Rows are points. Two turns around zero, p and q, are shown by what they do to some points. Write where each new point lands after one turn and then the other. Backwards means that the second turn is done in reverse. Each puzzle has new turns, and all numbers are rounded.
In the rows, 128 means zero.

Turn p:
[ 91 117] => [164 115]
[165 154] => [ 83 129]
[128 113] => [137 140]
Turn q:
[ 83 122] => [144  86]
[145 113] => [139 148]
[156 148] => [102 151]
Where do these land?
q, then p backwards: [171 126] => [160  99]
p, then q backwards: [ 92 113] => [110  93]
p, then q: [121 145] => [146 128]

Turn p:
[104 105 117] => [130 160 141]
[167 110 147] => [ 85 113 116]
[123 173 123] => [165 102 122]
[117 147  89] => [164 142 106]
[129 105 164] => [ 96 123 155]
Turn q:
[132 143 102] => [115 109 148]
[ 97 125  99] => [154 101 148]
[113 138 138] => [139 141 139]
[170 106 173] => [104 161  77]
Where do these land?
p, then q: [ 93 125 104] => [ 91 146 140]
p, then q: [138 150 170] => [155 130  88]
p, then q backwards: [113  97 111] => [131 147 161]
p, then q: [169 157 149] => [156  93  97]
p, then q: [127 111 106] => [119 126 154]

Turn p:
[ 91 105 155 152] => [102  81 146 125]
[117 156 135 152] => [137 123 152  99]
[143  93 150 124] => [119 103  95 139]
[156 132 109  76] => [124 178  96 146]
[133 153  91 136] => [157 154 151 132]
Turn q:
[145 144 109 166] => [162 128  94 130]
[112 125 141 148] => [148 141 142 120]
[173 164 137 120] => [106 131  80 102]
[ 93 113 124  72] => [ 82 130 168 158]
[118  95 129 134] => [141 110 155 130]
Where do these land?
p, then q: [129 125  86 162] => [141 113 113  80]
q, then p: [ 94  82 156 137] => [104 108  83  94]
q, then p: [164 163 100  95] => [133 131 182 165]
p, then q: [153 153 155 127] => [ 93 117 116 151]
p, then q: [110 162 124 125] => [101 152 131 113]
q, then p: [112 117 128 111] => [117 110 132 114]
q, then p backwards: [134  94 148 138] => [116 142 137 164]

Turn p:
[114 125  75 151 173 122] => [ 81  98 109 122 144 170]
[114 125 153 170 137 105] => [115 129 154  82 142 123]
[138 121 142 116 100 110] => [153 135 155 137 120 124]
[177 100 148 129 118 109] => [177  96 150 119 127 122]
[100 114 148 122  97 141] => [128 156 139 123  91 113]
[102 168 133 126 101 186] => [125 191  82 131 117 114]
[114 142  86 119 147 108] => [ 96 121 129 154 145 159]
[164 129 138  91 151 144] => [149  99 106 157 137  99]
Turn q:
[114 144 129 100 160 139] => [123  91 111 124 113 149]
[119 100 127 138 144  97] => [141 143 153 133  95 135]
[118 100 119 216 138 131] => [173 142 203 108 150 123]
[153 108 112 104  89 128] => [111 168 106 155 144 133]
[143 219 132 118 144 131] => [ 81  86  99  67 134 110]
[122 127 152 121 116 126] => [133 124 118 141 122 106]
[102 113 117 132 119 129] => [158 138 123 130 127 137]
[152 113 135  95 114 142] => [106 132 110 165 138 132]
Where do these land?
p, then q: [154 118 133 114 122 124] => [113 141 149 140 133 122]
p, then q backwards: [116 123 162 147 145 157] => [125 172 138 133 111 106]
q, then p: [138 116 146 138 101 165] => [111  96 132 103 156 131]
q, then p: [ 96 154  88 161 150 159] => [144  85  97 163 112  92]
p, then q: [128 105 106 120 120  82] => [146 106 144 162 147 102]
p, then q: [159 135 139 112 153 101] => [125 123 172 145 106 133]
p, then q: [135  93 134  66 101 125] => [131 170 159 132 149  76]
p, then q backwards: [ 98 181 116 166 133 111] => [174 137  76 139 105 137]
